Each row of a before or after table is a point. The points were changed in one or more steps. Then noise was added and the rows were shuffled. The steps act on how far a point lies along the listed directions, d1 being the first. Write out the steps. A step turns or swaps two directions, mirrors them in a line or flattens them onto one, adds a multiple of one to another, or multiplies one. Angles are multiples of 10 degrees, from the lower direction toward the higher: turns from -170 to 170, lines from 10 to 170 but not 90. Use the fewest steps. Two steps may share a direction if one is a turn and the other turns, adds or multiplies; they go together, in the order done. Otherwise the lowest direction goes first.

Directions:
(1):  14.1 -19.5 -17.6
(2): -17.6   7.8 -22.8
(3): 19.5 21.2 -7.8
Before:
0:  -1.4 -10.5   1.9
1:   1.6   2.6   4.3
2:  -6.4   1.0  -3.2
3:  -7.9  -0.9  -5.2
4:  -2.9   4.4  -8.9
5:  -0.1  -6.8   2.7
6:  -2.4  -8.2   2.3
7:  -0.8  -2.1  -2.4
8:  -1.9  -1.5  -4.0
After:
0:  7.7  3.0  3.5
1:  6.4  2.6  0.7
2: -2.2 -1.5  6.5
3: -1.0 -2.9  9.3
4: 10.2  2.6  3.7
5:  2.0 -1.9  2.1
6: -1.9  3.7 -3.4
7:  1.0 -3.4  3.6
8: -5.5 -7.9  3.9
Steps: turn d2 and d3 by -120 degrees; turn d1 and d2 by -30 degrees

Directions:
(1): -14.3 -35.7  13.4   4.0   8.3  -5.9
(2):   0.6  -7.5 -15.5 -37.1   9.7  -2.4
Before:
0:   2.7   4.3  -1.4   6.6  -2.6   0.7
1:   0.1  -3.3   0.9   1.0  -0.5   2.2
2:  -4.5  -7.0   6.8   8.5   4.7   3.7
3:  -2.6 -13.0  -3.0 -10.3   9.1  -4.9
4:   2.5  -1.6   2.6  -1.2   0.8  -1.7
5:  -3.3  -7.2   4.2   5.8  -0.8  -3.0
6:   4.1   4.5  -0.6   6.6  -0.9  -0.3
7:   1.9   4.0   0.5  -4.4   1.0  -1.8
After:
0:   1.8   4.3  -5.5  -8.2  -0.9  -1.6
1:   2.9  -0.8   1.8  -3.3   1.1  -1.8
2:   2.4   6.8  -6.3  -8.3   4.0   6.1
3:  -0.8  -1.3   5.8   2.1   1.6  -2.7
4:  -2.2 -12.9  -3.0 -10.4   9.0  -4.9
5:   4.5   4.6  -1.6   6.6  -1.2  -0.4
6:   1.6  -0.3  -2.0  -2.2  -1.0   2.6
7:   2.7   4.9  -1.8   6.4  -3.1   1.1
Steps: mirror d1 and d2 in the line at 50 degrees

Directions:
(1):   8.5 -18.5  14.1  -0.4 -27.3  -5.2 -12.5 -10.9  -5.9 -31.8  23.4
(2):   7.3   2.3  15.4 -32.8 -19.2   9.9  11.7 -17.0  23.8  20.7   1.6
(3):  27.5 -12.7 -38.9  -7.9 -10.6  -4.7 -20.9  -1.7   3.4   8.1 -10.3
Before, 12 rows:
0:  -3.7  -2.0   5.6  -1.3  -3.6   4.6   5.4  -3.5   0.2  -3.6   4.6
1:   1.5   1.2   2.4   1.9  -0.2   0.5   0.4   3.3  -1.4  -3.6  -1.2
2:  -5.9  -1.9   6.8   5.1   3.4   0.3  -2.8   3.8  -5.5  -5.9   4.4
3:   3.9  -4.9  -9.9   5.0  -2.7  -0.7  -9.1   2.3  -1.9  -2.5   1.5
4:  -5.6  -0.1   4.4   4.3   2.1  -3.7   1.8   0.6  -3.7  -3.6   1.4
5:  -8.3   1.6   3.5   6.1   5.1  -0.4  -2.7   5.1  -1.1  -4.1   4.6
6:  -3.8   7.3  -2.0   2.9   8.6   1.1   3.5   5.0   0.7   6.9  -7.1
7:  -5.7   6.9   2.9   2.6   4.8   3.4   3.2   2.9   0.4   3.3  -3.6
8:  -1.3  -0.1  -1.2   7.7   2.4  -0.3  -1.8   5.7  -7.0 -10.1   3.6
9:   2.6   0.8   4.0 -15.4  -7.3   4.4   2.0  -7.3   8.4  14.4  -1.3
10:  -1.1   1.7  -3.5   6.0   6.8  -1.9  -1.2   5.0  -2.4  -2.1  -3.1
11:  -4.7   4.4   1.5   2.3   3.0  -0.4   1.0   3.9   0.6   0.6  -1.6
After:
0:   1.9   1.8   0.6   0.9   1.6   1.0   1.0   4.2   0.4  -0.6  -3.1
1:  -0.6   2.0  -7.2   2.8   4.1   2.3  -1.8   3.5   1.3   6.3  -3.2
2:   0.4   3.5  -0.1  -4.3   3.2   1.0   2.8   0.4   5.8   6.9  -4.1
3:   2.6  -9.0   5.6  -1.6 -12.7  -2.3  -8.8  -4.9  -5.1 -11.4  10.3
4:  -3.6   1.4  -0.3   1.2   3.5  -2.4   3.7   0.9   0.0   3.2  -2.7
5:  -1.5   2.6   1.9  -3.5  -2.2   0.2   1.1   0.5   3.7   2.3  -0.5
6:  -2.0   6.4  -4.5   0.8   7.3   3.2   4.6   6.3   0.0   6.0  -4.9
7:  -0.5   2.6   5.2  -5.0  -4.5   4.1   1.7  -2.3   4.6   2.4   0.1
8:  -5.1   1.4   0.8   1.6   7.8   2.2  -0.4   4.4  -1.5   5.8  -2.4
9:   1.8   2.1   5.8  -8.3  -5.9   3.0   3.4  -4.1   7.7   5.5  -0.8
10:  -2.7  -2.9  -1.5   4.3  -0.2   2.5   2.0   0.0  -4.1  -5.9   1.8
11:  -5.8   4.2  -0.3   0.0   5.7   2.3  -0.4   4.0   4.3   5.6  -0.4
Steps: turn d1 and d2 by -100 degrees; multiply d3 by 0.4

Directions:
(1):  -0.7   7.8  38.4  -8.8  -5.0  -6.3  13.5  -1.7  28.8  -6.5  -2.3  -0.7 -37.3   3.4
(2): -17.1  32.8  -9.0 -19.0  -8.4  21.8 -12.1 -13.0  17.1   0.8  20.2  17.7   5.6 -20.6
Before (8 x 14):
0:   2.3  -5.4   8.4  -1.4   2.0  -5.7   4.9   4.1   3.7  -0.2  -4.7  -2.5  -8.5   4.3
1:   4.7  -4.0  10.9   4.1   3.8  -7.7   7.5   4.3  -0.1  -2.8  -5.3  -6.7  -9.1   9.7
2:   0.6   1.3  -3.8  -0.4   1.5   0.3  -2.4   2.1  -2.0   0.0   1.3   2.6   4.4   2.5
3:  -0.4  -2.5 -12.6   5.7   2.8   1.8  -6.2  -1.2  -9.5   2.3   0.9   1.6  10.7  -2.4
4:  -1.2  -7.4  -9.8   5.4   1.1  -0.5  -2.6   3.5 -11.1   2.1  -0.2  -2.6   7.6   1.7
5:  -3.6   4.7   0.8  -1.9  -2.9   3.8  -0.8   2.0   4.6  -1.7   3.7   2.6  -0.2  -3.1
6:   3.9  -0.6  -2.4   0.9  -0.7  -2.9  -0.1  -0.6  -0.6  -0.5  -1.0   0.1   2.6  -1.3
7:  -2.1  -4.4  -8.0   1.8   4.5  -0.4  -4.3   3.7  -8.9   2.4  -1.0   0.2   8.8   1.0
After:
0:   1.1  -5.9   9.1   0.8   3.7  -5.9   2.5   4.5   0.6   0.3  -4.3  -2.9  -5.8   5.4
1:   2.5  -3.8  11.6   4.9   1.5  -6.8   4.4  -0.2   3.2  -2.0  -4.6  -2.9 -11.1   3.0
2:  -3.3   4.8   1.7  -2.2  -1.7   3.4  -0.4   2.3   4.9  -2.1   4.0   3.0  -0.8  -2.2
3:   2.2  -1.6 -12.4   6.2   5.1  -0.2  -2.4   2.5 -12.4   1.7   0.0  -2.7  12.9   3.2
4:   1.3   0.4   4.0  -0.7   1.7  -2.4   1.5   2.3   2.6  -2.1  -1.5   1.6  -2.5   4.6
5:   1.6  -9.4   7.0   5.2   1.0  -6.4   4.8   5.2  -2.7   0.1  -4.2  -6.3  -8.3   5.4
6:   4.2  -1.5   0.1   1.3  -0.6  -3.6   1.4  -0.5   0.4  -1.1  -2.1  -0.1   0.0  -0.9
7:  -0.7  -3.5 -10.9  -0.3   2.7   1.3  -3.5   2.2  -6.5   3.5   0.0   0.2  10.0  -1.0
Steps: mirror d1 and d2 in the line at 70 degrees

Directions:
(1):  21.8  -5.3 -26.1   2.5  11.5   6.6  10.1   8.5   6.8   4.8   8.2 -32.1   6.5  22.4 -18.7  -0.9  20.4 -42.9  -2.2   7.4
(2): -12.7 -10.0  -8.8  -2.9 -20.9 -19.2  -3.2  -1.8  18.2 -19.6  28.0  28.8  22.7   0.6   6.9 -24.4  -4.8 -22.2   7.4  26.4
(3):   0.4  15.3 -13.0 -12.1  36.5   1.3  -7.7 -17.7   7.4  15.1  -0.2  -1.7 -14.8  24.3  25.5 -26.8  -8.0  12.5  25.0  19.0
(4):  14.5 -32.9 -11.5 -31.2   5.1  26.4  -6.9  -5.6   1.9  -1.3 -22.0  -2.4  28.4 -28.2  -7.9 -16.1   3.9  12.6  10.3   4.7
(5):  18.6  -8.4 -16.8  11.6  -3.0   9.6 -10.4  19.4   8.1  20.6  23.4  11.2  29.2  21.5  18.4  25.4   0.5  31.0  -8.7   0.5
Before:
0:  -5.2  -1.3   3.0   1.5  -8.4  -4.7   3.5   2.3   3.5  -4.5   2.3   1.6   0.9  -4.2  -1.4   1.6  -2.2  -7.0   1.2  -2.8
1:   7.1  -2.9  -9.1  -3.8   4.7   4.7  -0.6   4.4   1.8   3.8   0.2  -7.3   3.6   4.6   3.0   1.9   2.4   0.7   1.4   0.9
2:  -5.6  -1.5   3.4   2.6 -11.1  -4.9  -2.8   4.2   4.7  -3.9  11.0   7.8   7.5  -1.9   1.0  -2.3  -4.7  -2.3  -1.2   6.7
3:   2.1   8.9  -3.9  -0.6   9.7  -2.4   1.3  -6.4  -0.6   1.8  -1.8 -12.3 -10.7   9.0   3.9  -4.3   1.4 -11.5   3.4   5.8
4:  -1.4  -0.9   1.9  -0.6  -3.1   0.2   1.6   1.6  -3.2  -1.3   1.7  -0.4  -1.6  -4.0  -3.8  -0.5   1.3  -2.7  -2.5  -1.0
5:  -6.6   2.8   4.9   6.5  -4.6  -6.9  -2.1   3.8   2.5  -3.1  10.3   9.0  -2.8   4.5   5.4   4.3  -4.9   0.0  -1.6   0.7
6:  -0.1  -3.3   3.3   5.7  -8.2  -5.4   1.5   5.9   1.9  -5.4   5.2   4.8   4.2  -2.4  -0.1   9.0   1.1  -3.2  -6.3   0.4
7:  -0.8   0.2   0.9  -0.4  -1.6  -2.9   1.5  -3.9  -3.4  -0.4   1.7  -1.0   2.6  -1.7  -0.8  -1.9  -0.3   0.9  -2.1   1.8
8:  -0.9   8.0  -0.6   0.2   9.0  -0.2  -0.1  -2.4  -5.7   1.8  -5.3  -4.8 -10.8   3.3   2.4  -6.2   1.6  -1.7   6.7   3.2
After:
0:  -7.6   1.0   2.3   7.0  -7.8  -9.5  -2.5   4.7   5.6  -5.1  16.0  13.0   1.5   6.3   6.8   1.6  -5.1  -3.9  -1.0   5.4
1:  -0.4   0.8   1.3  -0.1  -1.1  -2.6   1.5  -3.5  -3.8   0.2   1.1  -1.5   2.2  -1.4  -0.5  -0.8  -0.2   1.7  -2.4   1.3
2:  -6.5  -2.3   1.9   3.6 -13.5  -7.7  -2.8   4.8   7.5  -5.6  15.5  11.0  10.4   0.1   2.0  -4.4  -5.1  -5.9  -0.6   9.9
3:  -1.7  -2.5   2.2   7.2 -10.6  -9.2   1.8   6.1   4.3  -7.4   9.9   7.3   5.2   0.0   0.7   7.4   1.1  -7.7  -6.1   3.3
4:  -4.7   0.8   4.7   2.9  -6.8  -4.2   3.7   2.5   1.9  -2.6   0.6  -0.2  -2.1  -3.4  -1.0   4.7  -2.3  -4.5   0.1  -5.6
5:   1.4   8.7   1.8  -0.9  13.1   5.1  -0.4  -2.8  -9.7   5.5 -12.9  -9.2 -14.2   0.2   1.5  -1.9   1.9   5.7   5.9  -2.4
6:  -1.2   1.0   3.5   0.2  -1.8   1.2   2.0   1.5  -4.7   0.3  -0.2  -2.1  -4.2  -3.6  -4.0   2.2   1.3  -0.4  -3.2  -3.5
7:   4.8  10.5   0.4  -2.8  15.6   4.5   1.7  -7.9  -6.9   6.1 -13.6 -19.8 -17.8   3.9   1.3   0.6   1.8  -3.0   2.5  -2.4
8:   5.9  -4.4 -10.2  -5.5   3.3   3.0   0.1   3.3   3.4   0.7   1.0  -6.4   4.8   3.8   1.9  -2.5   2.5  -4.2   2.6   3.7
Steps: turn d1 and d5 by -20 degrees; add 1.5 times d5 to d2; add 0.3 times d3 to d4
